Each point is reached from the start by the listed moves, each made once or not at all, plus a little noise. Say if it took an odd or an even number of moves. Then give how often each move was made.

Moves:
(1): [ 20 -15   5]
(2): [23 27 -4]
Start: [ 16  19 -15]
Points:
[ 34   4 -10] -> odd (1, 0)
[ 60  30 -15] -> even (1, 1)
[ 43  47 -21] -> odd (0, 1)

Moves:
(1): [ 32   0  -2  13   1   0   5   0 -13]
(2): [ 3 22  4  0 -8  0  3 -2 -1]
(3): [ -2  -5  33  -4   2  -3  -2   4 -12]
(4): [-10   0  -1  22   1   1  -7   8  -4]
(5): [ -3   9   3   5  34   6 -12  -8   3]
(6): [ -7  -2   1   4   5  30  12  -6 -11]
(7): [-6 -1 -3  3  6 -7 24  1 -1]
(8): [-2  3 -8 -5 11  5 -7 33  4]
Start: [  0  -4 -23   0  10   9  -3  15  -2]
Points:
[ -4  16 -24   1   8   2  24  14  -5] -> even (0, 1, 0, 0, 0, 0, 1, 0)
[ 33  13  14   8   5   5   3  14 -30] -> odd (1, 1, 1, 0, 0, 0, 0, 0)
[ 22   5 -24  21  51   9  13  10 -13] -> odd (1, 0, 0, 0, 1, 0, 1, 0)
[ 24   3 -21  22  51  46   2   0 -25] -> odd (1, 0, 0, 0, 1, 1, 0, 0)
[ 18  -6  -2  25  25  15 -13  60 -27] -> even (1, 0, 1, 1, 0, 0, 0, 1)
[ 18  24 -21  25  52  37  29   0 -28] -> odd (1, 1, 0, 0, 1, 1, 1, 0)

Moves:
(1): [18  4  2  4  1  3  7  1  8  0 -5 -5]
(2): [-5 28 14 -1  4 -2 -8 -2 -8  7  4 -1]
(3): [ -4  -9  22 -10   6  -8  -3  -4   0   2  12 -10]
(4): [ -4  -2   9  26  -3  -9 -12   5   5  -4  -3  -1]
(5): [ 3  0 -3  2 22  1 -4  4  0 -3 -5 -3]
(6): [-8  1  4  1  1 21  2 -4  6 -2  3  1]
(7): [-4  0  3  8  1 -2 21  1 -6  4  2  4]
(8): [ 1 -2  4 -8 -8  3 -3 32 -4  7  5  0]
(9): [-13   2   4  -3   7 -14   5   2  24   0  -5  -4]
(10): [  5  -9  -2   3   9   5  -4  -2   0  28 -10  -4]
(11): [ 5  5 -9  1 -2  3  2 -1  3  2 20 -6]
(12): [ 5  2  8  0  2 -6 -2  2  7  3  7 24]
Start: [ 2 -5  2  1  5 -7 -2 -3  5  1  7 11]
Points:
[  2  18  14  41  36 -12  -5   3  -2  34  15   0] -> even (0, 1, 0, 1, 1, 0, 1, 0, 0, 1, 1, 0)
[ -8  18  60  14  33 -11 -19  30  36   7  12  -9] -> even (1, 1, 1, 1, 1, 1, 0, 1, 1, 0, 0, 0)
[-21  -3  26  -1  22  -7  26 -10  32   5  41  -3] -> odd (0, 0, 1, 0, 0, 1, 1, 0, 1, 0, 1, 0)
[ -2 -22  26  -4  12  14  13  20   3  44  39  -3] -> even (0, 0, 1, 0, 0, 1, 1, 1, 0, 1, 1, 0)

Moves:
(1): [ 16   0   1  -3  -3   1  -3   0  -3  -6  -5  -1  -1   7   3   3   8  -1
  -4 -11   4  -3   0  -2  -2  -4]
(2): [ 1 17  2  4 -1  7 10 -2  5 -4 -2  0  0  0 11  2 -1  7  2  0 -2  7 -6  6
  1  2]
(3): [-2 -2 11 -5 -3  0  2  3  0  2  3  2  4  1 -3  0  3  1  1  1 -1  2  2 -1
 -2 -2]
(4): [ 3  4  2 19  7 -6  6 -2  0 -4 -1  3  7 -8  2  6  3 -2  4 -3 -2  2  4 -7
 -6  2]
(5): [  4   3  10  -3  19   1   1   4  -3   2   9  -2  -5  -4   0  -2 -12  18
   1   2   2   1  -6   5  -1  -2]
(6): [ 0 -2  1  2 -2 14 -1  4  1  2 -4  8 -1  0 -2  2 -5 -3  0  0  0  1  2 -3
  0  1]
(7): [ 7  0 -7  0 -6  4 22 -6  1 -6  3 10  0  5 -2 -9  0  2 11  1  1  1  8 -1
  3 -6]
(8): [-3  2 -3 -3 -6  0  2 18 -4 -9  2 -3 -8  6  4 -1  3 -6  4 -2  9 -1 -1 -7
  2 -3]
(9): [ 4 -1  4  1  7  1 -2  1 18 -3 -1 -2 -1 -3 -1 -2  6 -1  1  3  0 -4 -1  6
 -4  1]
(10): [ 0  5 -2  1  1  5  1 -1  0 21 -6  2  5 -3 -4 -3  4  2  8  2  3  2  2 -3
 -1 -3]
(11): [  8  10  -3   0  -2  10   2   3  -1  -1  17  -1  -1 -11   6  -4   5   0
  -2   3  -7   3  -4  -3   4   2]
(12): [-1  6 -2 -7  2 -4 -1  1  3  1  3 18 -3 -2  1 -1 -2 -1  0 -4  3  7 -1 -1
  5 -1]
(13): [-1 -2 -7 -2 -3  2  1  6 -2 -2 -4  2 18 -4  1 -5 -5  1 -1  0  1  1  0  1
  2 -6]
(14): [-1 -4 -1 -2  5  5 -6  3  1  3  2  0  2 11  2  0  2  2  3  4 -1  8  5 -3
  1 -4]
(15): [-1 -4  0 -2 -1  0  0 -2  1  6  0  4 -6  0 21 -5 -3 -2  2  0  0 -1  2 -1
 -1 -5]
(16): [ 2 -4 -3 -3  2 -2  8 -5  6 -1  1 -4  3 -5  4 14  4  3  4 -1  1 -1  1  1
  5 -1]
(17): [-7 -2  1 -3  8  7 -2 -6 -4  3  1  2  0 -2 -1 -4 11 -4  1 -5  3  1 -1 -1
 -2  2]
(18): [ -4   1  -4   2 -10  -3   0   1  -4  -2  -1   3  -2  -1  -1   0   3  24
  -3   1  -3  -4   3  -1   2 -13]
(19): [  7  -7  -3  -1  -9  -4 -10  -9  -6  -7  -6   4   3  -3  -1   0   1   0
  20   3  -2   6  -6  -4  -8   1]
(20): [  5  -3   3  -4   4  -3   5   5 -10  -3  -3   1   0  -1  -4   0   7  -1
  -5  20  -1   5  -4   2  -1 -11]
(21): [-3  7 -1  5 -9  4 -2 -5 -2  0 12  1  6  0 -6 -1 -3  7 -8  7 18  2 -3 -5
 -2  7]
(22): [  2  -5   1  -4  -5   8   6   5  -1   3   2  -8 -10  -9  -1 -11   6   1
  -7  -2   6  22   5  -5   1   0]
(23): [  0   8  -1 -11   3   7  -6   4  -7   1  -3   3  -4  -4   1  -5   1   7
   2   5   2   0  23   6  -4   2]
(24): [ 2 -4 -2 10 -2 -1  0  7 -8  8  3  8 -1  1  6  3  1  5  5 -5  1 -3  2 20
  4 -1]
Start: [ -3 -10   3   7   5  -2   0   3  -4  11  -1   8   6   5 -20   5   2 -11
  15   7   1  -5  -2  -1   1  20]
Points:
[  1  34  17  -3  36  34  15  18  11  27  38  32   2 -17  14   0  20  22
  34  19  26  24  15  -8  -4  14] -> odd (0, 1, 1, 1, 1, 0, 0, 1, 1, 1, 1, 1, 0, 1, 1, 1, 1, 0, 0, 0, 1, 0, 1, 0)
[ 25 -12   3 -14  -9  21   7 -13   8  21  -1  27  17  12  -6  -1  24   9
  52  21  25   6  31  -7 -13   4] -> odd (1, 0, 1, 0, 0, 0, 1, 0, 1, 1, 0, 0, 0, 1, 1, 1, 0, 0, 1, 0, 1, 0, 1, 0)
[ 16  -1 -21 -11 -15   3  28  22  -9 -11  -7  53   3  -7  20  -4  17  29
  53  29  11   7  18  24   7 -24] -> odd (0, 1, 0, 0, 0, 0, 1, 1, 1, 0, 0, 1, 1, 0, 1, 1, 0, 1, 1, 1, 0, 0, 1, 1)
[ 21  -9  -2 -25   4  31  17  11  14  28 -11  50  22   7  -2  -2  13  -2
  39   8  14   7  43  -2   5 -10] -> even (1, 0, 1, 0, 0, 1, 1, 0, 1, 1, 0, 1, 1, 1, 1, 1, 0, 0, 0, 0, 0, 0, 1, 0)
[ -6   1   5  24  22  -4  10  19  -1   5  30  31   1 -13 -13  19  13  33
  23   0  29  -4  -4  10   4  10] -> even (0, 0, 0, 1, 1, 0, 0, 1, 1, 0, 0, 1, 0, 0, 0, 1, 1, 1, 0, 0, 1, 0, 0, 1)
[  4   7   7  13  24  35   5   3 -18  18  19  41   4 -20  -4   9   9  31
  41   8  28  48  19   8  -5  27] -> odd (0, 1, 0, 1, 1, 1, 0, 0, 0, 0, 0, 1, 0, 1, 0, 1, 1, 0, 1, 0, 1, 1, 1, 1)
[ 24  11   0  17  20  54  28  10 -12  29   8  40   9 -38  17 -31  13  22
  60  11   7  34  23  15 -10   7] -> odd (0, 1, 0, 1, 1, 1, 1, 0, 1, 1, 1, 0, 1, 0, 1, 0, 1, 0, 1, 0, 0, 1, 1, 1)

Moves:
(1): [ 8 11  0 -7 -3  6 -2  7  1 -1 -5 -2 -1 -1 -7 -2 -2 -2  3  1  2 -4 -6  3
  5  0  5]
(2): [-10   6   2  -1   0   3   1  -1   3   0   9  -2 -14   4   1  -7  -5   3
  -2  -1   0  -9  -5  -8  -6   2   8]
(3): [ -5  -6  10   0  -2  -3   6   1  -2  -4  -5   4   1   5  -5  -4   2  -4
  -5   1  -5  -1  -4  -1   2 -11   1]
(4): [ 1  0  2  7  0  3  9  9 -1  1  1 -4  2  6  0 -1 -5  4  0  3  0  0  7 -2
  1  0 -1]
(5): [ 5  7  4 -3  9  1 -5  4  2  7  4 -5  0 -2 -6 -1  0 -4 -7 -6  5  0 -1 -4
  1 -1 -2]
(6): [-2  0  5  3 -2 19 -4  3  2 -8 12  4  7  6  3 -2  4 -9  3 -9  1  1 -3 -5
 -5 -1  2]
(7): [ 6 -5  0 -7  2  3 19 -2 -1  3 -4  2  4 -6 10  9 -2 -5 -8  0 -4  6 -6  3
  5 -4  1]
(8): [ -5  -2   6 -10  -3   3  -7   8   3  13  -2  -2 -10  -3  -9   6   1  -2
   2   0   1   4   8  -2  -1   4  -2]
(9): [  6  -2   0  -5  10   0   2   8  16  -5  -1  -2  -5   0  -2   2  -5  -4
   3 -11  -5  -2   3   4  -1   1  -1]
(10): [ 0  1  0  2 -2  2  1 -6  7 12  5 -4  3  0 -3  4  0 -6  5  0 -4 -2 -3  4
  5 -1  7]
(11): [-1  1  1 -8 -7 -4  2  7  7  3 14  3  3 -1 -3  2  6  3  8  3 -3 -4 -6 -3
  0 -2 -7]
(12): [-5  1  4  5 -2 -1  0  5  3  2  6  9  4 -1  3 -1 -1  0  1 -4  3  2 -2  4
 -3 -1  3]
(13): [ -3  13  -4  -1  -2  -7   4   5  10   8  -3  -4  10  -1  -5   4 -11  -8
  -1   2  -5   4   8 -11  15  -8   7]
(14): [ 1 -3 -2 -6  4 -4 -3  4 -3 -3 -5  2 -2 16  4  4 -6 -3  1 -4 -1 -2  0  2
  4  6 -3]
(15): [  7  -5   7  -2  -5  -2  -4  -1   6   0  -4  -2  -2  -3  12  -2   1   4
   1 -11  -2   0  -7  -3   7  -5   0]
(16): [ 0  5  6  7  5  2 -6  4  0 -6  7  0 -6 -5  3 16  0 -7  0  2  0 -3 -2 -3
  5  0 -2]
(17): [ -2   2 -10   5   6   3  -2   1  10   6  -5   2  -3   2   6   5  17  -3
   4  -2   1 -12  -4  -5  -3  -6   6]
(18): [ -6   8   7   2   6   6  -1   4   1   4   1   1  10   4 -10   7  -4  13
  -1  -1  -7   2   5   0  -6  -4   0]
(19): [-2 -5  1 -2  5 -2  3  3 -3  1 -3 -1  6 -7 -2 -3 -7  1 12  2 -1 -1 -1 -6
  3 -3  6]
(20): [  3 -12  -6  -3   4   9  -9   2   4 -11   0   2  -7  -1   4  -7   1   2
  -4   9  12  -3  -1  -3  11  -6   5]
(21): [-5  4  0 -1 -6  1  6 -3  6 -2 -6 -7  2 -3 -3  6 -8  0  6 -5 13 -3 -1  1
  2 -9  1]
(22): [ 1  7  3  8  1  0 -1  4  2 -2  7 -3 -1  5 -7  4  4  0  2  1  4 14 -8 -3
  3 -4  5]
(23): [ 2  5  2 -2  5  1  4 -2 -2 -4  4  3  2  2  5  1  1 -1  4 -3  2 -2  9 -1
 -1 -6  5]
(24): [-16  12  -5  -1   6  -3  -1   3  -1   3   1 -15   5  -2   7   1   6  -2
   2   4  -5   0  -2  12  -4   2   4]
Start: [ -1  -3  -9  -8   8  10   2   6   5  -4   9  -3  -7  -7   4 -19   0   8
   5   7 -10   0  -5  -4 -11  -4  -6]
Points:
[ -4  16   7 -30  28  42   4  35  39   4  27   0  17  10  25  -6  19 -10
  10 -15 -14 -20 -38  -1   7 -43  18] -> odd (1, 0, 1, 0, 1, 1, 1, 0, 0, 1, 1, 1, 0, 1, 1, 0, 1, 1, 0, 1, 0, 0, 1, 1)
[-23  28  -6   6  19  54  14  36  33 -18  32 -18 -16  -3  23   1   6 -12
  10   5  18  -9 -39 -10  -2 -33  32] -> even (1, 1, 0, 1, 0, 1, 1, 0, 0, 0, 0, 1, 0, 0, 0, 1, 1, 0, 0, 1, 1, 1, 0, 1)
[-10  31   4 -29  39  45 -19  60  57  -8  36   0 -18  11 -17  12  -6  -8
  37  -5 -11 -19  -6 -44  11 -31  27] -> odd (1, 1, 0, 0, 0, 1, 0, 1, 1, 0, 1, 0, 1, 1, 0, 1, 1, 1, 1, 1, 0, 1, 1, 0)
[ -5  29  16 -11  21  37   3  59  38  21  38 -17   0 -21  13  10  21 -15
  27 -11  -6   2 -36 -16   3 -24  12] -> even (1, 0, 0, 1, 1, 1, 1, 1, 0, 0, 1, 1, 0, 0, 1, 1, 1, 0, 1, 0, 0, 1, 0, 1)
[-11  16 -10 -10  22  20   9  34  28   1  23 -17   1  -3   0 -20  22   1
  35  26  -5 -12 -22  -7  12 -41  30] -> odd (1, 0, 1, 1, 0, 0, 0, 0, 0, 1, 1, 0, 0, 0, 0, 0, 1, 0, 1, 1, 0, 1, 1, 1)
[ -2  15  17 -35  28  41  16  48  44 -29  31 -21 -15   9  27  -6 -13 -18
   7 -22   0 -27 -30 -12  14 -37  11] -> even (1, 1, 1, 1, 1, 1, 1, 0, 1, 0, 1, 0, 0, 1, 1, 1, 0, 0, 0, 1, 1, 0, 1, 1)
[-20  31  15 -35  24  35  13  41  17  22   5 -20  25 -13 -20  -3 -14 -13
   6  -2 -26  10  -6 -15   5 -30  14] -> even (1, 0, 1, 0, 1, 1, 1, 1, 0, 0, 0, 0, 1, 0, 0, 0, 0, 1, 1, 0, 0, 0, 0, 1)
[-29  50  28 -22  35  47  17  54  60  18  48 -17  -2 -13 -14  21   7 -24
  34 -23  -9 -12 -34 -12 -10 -47  31] -> odd (1, 1, 1, 0, 1, 1, 1, 1, 1, 1, 1, 1, 0, 0, 0, 1, 1, 1, 1, 0, 1, 1, 1, 1)

Moves:
(1): [-11   1  -2   1   2  -2   1  -2  -1  -1   7  -6  10  -6   6   4   0  -7
   6  -1   4  -2   3  -9  -1   5  -2]
(2): [  9  -1  -4   7  -9  -5 -12   0  -3  -6   4  -5  -8 -10   6   4  -3   7
   6   8  -5  16   2   0   4   5  -2]
(3): [-3  1  0  0 -9 -7  3 -4 -1 10  7 -6  6  6  1 -1 -1 -8  8  5 -9  2 -9  5
 -7  4 -2]
(4): [-12   1  10  11   8   2  -8   8 -12   1  -4  -5   0   3  -2  -7   4   3
   6  -8   0  -3   1  -1  10   3  -1]
(5): [ 2 -8  4  6  0  4 -1 -1  0  0  2 -2  1 -3  6  0  2  7  3  1  6 -6  1 -3
 -6  6 -6]
(6): [ -6   7   1 -10   6   2  -1   3  -2   4   0  -2  -2  -7  -5   6   0   6
   1   9  -7  -6   2 -12 -12  -2   0]
(7): [  1 -12   4   8 -18  12   5   2   3   1  -3  18  13 -14   0  -3   8  -1
  -2  -2  17 -11   6   3  -6   8  -3]
(8): [ 1 -4  6  7  0  1 -6  0  3 -6  8  7 11  5 -4 -8 -4 -3 -2 -2  2 -2  8  6
 -3  6  1]
(9): [  2  -1  -2   4   9  -2  -7  -5  -4  -8   1  -2 -14  -7  -5   2   4  -6
   0  -3   4   3  -2  -6   4  11   6]
(10): [  5   0  -3   3  -4 -14 -11   3  -5   0  -5   2  -3   9   8   6   3  -4
  -2   3  -4   6 -12  -3   1   3  -5]
(11): [ -3  -1  -4   6   3  -1   1   0  16  12  -9  -4   9   4   1 -14  -7   4
   1 -15  -8  -8   1  -4  -7   1  -1]
(12): [ 10  -9   0   6  -6   3  -5   0   5  -4  -4  11 -14  -5   5  -6  -1   1
 -12   2   6 -10   7   0  -7  -5 -14]
(13): [-1  8 10  0  4  1  2  5 -7  2 -4 -1 -5 -3  0  2 -6 -5  0  5 -1  0  0  2
 -5  4  0]
(14): [  9  -2  -5  -1  -7  -5   1  11   4  10  -2   8   4   4   0  -8  -2   5
  -4 -10   7   4  10   6  -1 -10  -6]
(15): [ -8  -4   2  -2   2  -3   4  -2 -10   6  -3   5  -5  -8  -4   2  -5   1
   1   1  -7   2  -1   3  -3   5   0]
(16): [  1   0  -9   6  -5 -12   2   7   1   3  -5 -15  -1   3  -2  -7 -10   1
  -5   2  -1   3   2   6   5   1   2]
(17): [ 12  -7   1   9 -13   3   4   6 -10 -11  -3   8   1  -4   0 -10   0  -5
  -3  -2   9   0   8  -3   2   4  -1]
(18): [  8  -1   1 -12  -4  -7   6   0  -2  20   0  16   4  -6  -7   5   0  -6
 -13  -1  -1  13   4  -5   5   0  -8]
(19): [ 1  3  3 -6 -2  2 -1 10 -5 -7  4  9 -8 -6  7  2  5  5 -7  2 -4  2 10  3
  7  3 -1]
(20): [ -2   5  -5  -7  -3  -3  -2  -7  -2   6  -3 -10   1   5   0   7   1   9
   1 -10   0   4   8   0  -2  -4 -13]
(21): [ -4   3  -3 -12  -6   2  -7  -4  -1  -9   0  -6  -3   3   7  -7   0   3
  -8  -4  12  -4   6  -4  -5  -3   1]
(22): [ 2 -3  2  8 -2 10  5  8 -1  2  1 16  5  0 -4 -3  1 -1 -1  2  7  1  1  0
  3  4 -1]
(23): [ -6   7  -6   2   5  -8   4  -2  -3   5 -13   3   0  10  -3  -6  12   7
  -4  -2   5  10  -2  -1   4  -6   8]
(24): [  6   0  -7  -9   1   1  -3  -7  -1   3  -4   1  -3  -7   8  -2   3   5
  -5  -1  -4 -10   0   8  -2  -4  -8]
Start: [  7  -7 -13  -3   4   3   0  -9   8  -4   8   0   3   4  17  16  -6   0
 -13  -6  -7  -7  -3   1   5  -5   3]
Points:
[-23   0 -27 -43 -20  -9  11 -20   1  46  -7  14  26 -23  27   8  10  19
 -35 -25  -8 -15  25 -13 -23   0 -26] -> even (1, 0, 1, 0, 0, 1, 1, 0, 0, 0, 1, 0, 0, 0, 1, 0, 0, 1, 1, 1, 1, 0, 1, 1)
[ 22 -30  -2  10 -41   1 -12  -3 -22 -12 -10  49  -5 -13  48 -13   9   5
 -48   0  22 -28  19  16 -23  19 -27] -> odd (0, 0, 1, 0, 1, 0, 1, 1, 0, 1, 0, 1, 1, 0, 1, 0, 1, 0, 1, 0, 1, 0, 1, 1)
[ -3 -11  -9  29 -31 -14 -21   8 -47   0 -22  -2 -11 -17  21   2   3  14
 -15  -1  19  12   8 -15  -5  36 -17] -> even (0, 1, 1, 1, 1, 1, 1, 0, 1, 1, 0, 0, 1, 0, 1, 1, 1, 0, 0, 1, 1, 1, 1, 0)
[ 12 -26  -9   8  -8   7  10  22 -12  32  -3  45  20 -26  27 -15  -6   9
 -30 -38   1 -12  33  -4  12  11 -34] -> odd (1, 0, 0, 1, 1, 0, 0, 0, 0, 0, 1, 0, 0, 1, 1, 0, 1, 1, 1, 0, 0, 1, 0, 1)
[ 23 -28 -34  43 -33 -10 -17  28   2  14 -32  31  11 -18  34 -30   3  20
 -32 -22  16 -17  28 -10   0   0 -31] -> even (1, 1, 0, 1, 0, 1, 1, 0, 0, 1, 1, 1, 0, 1, 0, 1, 1, 0, 0, 0, 0, 1, 1, 1)
[ 23 -25 -16  10 -33   3 -25  -1   6  16 -11  28  18 -13  42  -6 -16  25
 -27 -30  15 -14  28  12 -26  16 -42] -> odd (0, 1, 0, 0, 1, 0, 1, 1, 0, 1, 1, 0, 1, 1, 1, 0, 0, 0, 0, 1, 1, 1, 0, 1)
[ 20  -2 -22 -12 -19 -18   8   2  -6  60 -12  27   3 -13  29   4  -7  31
 -27 -20 -21  24  22  14  -4   2 -38] -> odd (0, 1, 1, 0, 1, 0, 0, 0, 0, 0, 1, 0, 1, 1, 1, 0, 0, 1, 1, 1, 0, 1, 1, 1)
[ 31 -20 -25  12 -19 -35  -3  -2  12  51 -13  16   3  -8  25 -24 -28  16
 -39 -12 -18   7  20  23 -17   0 -34] -> odd (0, 1, 1, 0, 1, 0, 0, 1, 0, 0, 1, 1, 1, 1, 1, 1, 0, 1, 0, 0, 0, 0, 1, 1)
[ 23 -28 -17  22 -46  -4 -34  10 -21   1  -3  34   9 -15  36 -22  -1  14
 -24 -42  10  -4  35  11  -1  30 -35] -> even (0, 1, 1, 1, 0, 0, 1, 1, 1, 1, 1, 0, 0, 1, 1, 0, 1, 0, 1, 1, 1, 1, 0, 1)
[ -3 -19 -11  23 -22   6   3   9   0  15  -2   4  17 -36  32  11 -18  21
 -12 -10   2  -5  29   0  -3  32 -25] -> odd (1, 1, 0, 0, 1, 0, 1, 0, 0, 0, 1, 0, 1, 0, 1, 1, 0, 0, 1, 1, 0, 1, 0, 0)
[  6 -17 -14  17  -8   0  -4  19  12  41  -6  24  32  -9  -9 -12  -9  12
 -32 -44  13  -9  37  -6   0  12 -22] -> odd (0, 0, 0, 1, 0, 1, 1, 1, 1, 0, 1, 0, 0, 1, 0, 1, 0, 1, 0, 1, 0, 1, 0, 0)
[ 15 -12 -33 -11   2 -20   3   3   8  52 -24  49   8  -9  22   1   0   9
 -46 -18 -10  -4  12 -18 -14 -15 -35] -> odd (1, 0, 0, 0, 0, 1, 0, 0, 0, 1, 1, 1, 0, 1, 1, 0, 0, 1, 0, 0, 0, 1, 1, 1)
